Each row of a before or after table is a point. One or more steps were done to the points. Then noise was added and the rows were shuffled. The steps act on how far a point lies along the listed directions, d1 being the first. What was done? A step turns or swaps two directions, mirrors them in a line or flattens them onto one, adds a multiple of one to another, or multiplies one. Angles are multiples of 10 degrees, from the lower direction toward the higher: turns from -170 to 170, lines from 10 to 170 but not 90. Use the fewest steps. Two steps may share a direction if one is a turn and the other turns, adds or multiplies; they go together, in the order done. Otherwise the lowest direction goes first.

Directions:
(1): [54  6  8]
(2): [ 10 -43 -33]
(3): [  2  34 -43]
Before:
[[  19  -26   40]
 [ -16  -25   41]
 [  30    6   12]
 [   5   -4   33]
 [   8 -121  -65]
 [ -20  -27   26]
 [  23   21   -7]
 [   0  -31   12]
 [  37  -41   12]
 [ -59  -16   15]
 [  22    2   19]
 [  15  -10   32]
 [  29  -23   14]
 [  22  -13   40]]
After, 14 rows:
[[ 21 -19  37]
 [ 27 -15  19]
 [-17 -30  38]
 [ 25  -2  15]
 [-58 -19  12]
 [-20 -24  27]
 [ 31   4  11]
 [  0 -23  18]
 [ 15 -15  29]
 [ 26  18 -11]
 [  8 -10  28]
 [ 33 -25  24]
 [ 19 -26  41]
 [ -6 -57 -18]]
Steps: multiply d2 by 0.4

Directions:
(1): [ 43 -34  29  15]
(2): [ 46  24 -29 -23]
(3): [ -6  -8  28 -56]
(4): [ 6 48 40 12]
Before, 9 rows:
[[  2 -16  10  -7]
 [-38  15  19 -67]
 [  5   8 -13  23]
 [ 48   1   7  14]
 [-32  35  -1 -14]
 [-81  -5 -11  -8]
 [ 39 -59 -20 -28]
 [-98   7  41 -31]
 [  6 -25  -1   7]]
After:
[[ 39  -9 -10 -21]
 [-84  -3 -14  68]
 [-19  13 -23  66]
 [  3  11  15  -3]
 [ -1 -11   8 -26]
 [ 47  50  27  12]
 [-26 -13 -14  12]
 [  3   7  -1  11]
 [-70  14  23  26]]
Steps: flatten d1 and d2 onto the line at 60 degrees; turn d3 and d4 by 170 degrees

Directions:
(1): [ 35   2  24 -53  30 -24]
(2): [ 10 -64  -4  20  38   9]
(3): [-51 -29  33 -13 -16 -34]
(4): [  1  29  35  47  32 -27]
Before (9 x 6):
[[ -4  38   5 -11 -15 -10]
 [ -9 -40 -20  28  20  -3]
 [-11 -38 -14  -7   5  15]
 [-44 -52  15  17  10  -1]
 [-28 -12 -19 -49 -42  -9]
 [ 10  40  23  -9 -11 -23]
 [  6  25 -13  38 -10  10]
 [ -6 -12   7 -21 -17   3]
 [-20 -63  31 -12  21 -15]]
After, 9 rows:
[[  30   74   10  -44  -26  -17]
 [  -7   -6   11  -23  -17    0]
 [ -10  -80  -37   52   34   13]
 [ -21  -70   -5   13   19    9]
 [ -13  -86  -42   26   14   56]
 [ -40   10   -3  -56  -53  -21]
 [  37 -105  -14  -32   47   27]
 [ -20   31  -11   61  -31   12]
 [  -6   73    0  -30  -34   -9]]
Steps: multiply d1 by 2; multiply d2 by 2; mirror d3 and d4 in the line at 130 degrees

Directions:
(1): [-48  24   4  55  30  -7  -3 -43  19]
(2): [-26   8 -73 -12 -14 -22 -46   6  -4]
(3): [ 15  37 -20 -36  41 -15  31   8  53]
(4): [-18 -43 -32 -28   0  20  45 -52  -9]
(5): [ -9  24  40 -51 -24 -23 -29 -48   1]
(6): [ -8 -11   9 -14  58 -45   2   8 -56]
Before, 8 rows:
[[ 41  -7  50  15 -59  21  -9  47 -16]
 [ -7  11  22 -10  12 -10 -13   8 -22]
 [ 15  24 -63  30  21  11  12   0  61]
 [  8 -16  14 -23 -19  -9  -3  21 -40]
 [-53  47 -39 -19  25  -7  -9 -69  44]
 [-32 -44 -16  41 -34  19  18 -13 -50]
 [-25  43 -11   6   0 -67 -51 -21 -19]
 [ -6  22  14  34  39 -24  -7  -2  32]]
After, 8 rows:
[[ -5   7  25 -13  10  -7 -13   7 -24]
 [  0  37 -57  49  30   7   5  -9  67]
 [ 53 -12  52  -5 -67  20 -11  56 -20]
 [-12 -53 -20  24 -46  24  20  12 -56]
 [ 14 -21  13 -33 -24  -9  -2  26 -44]
 [-28  40  -9  -3  -3 -69 -49 -29 -21]
 [-15  29  16  39  41 -27 -10 -12  35]
 [-67  48 -43  -2  34  -6  -6 -81  49]]
Steps: add 0.5 times d3 to d1; turn d4 and d5 by -10 degrees
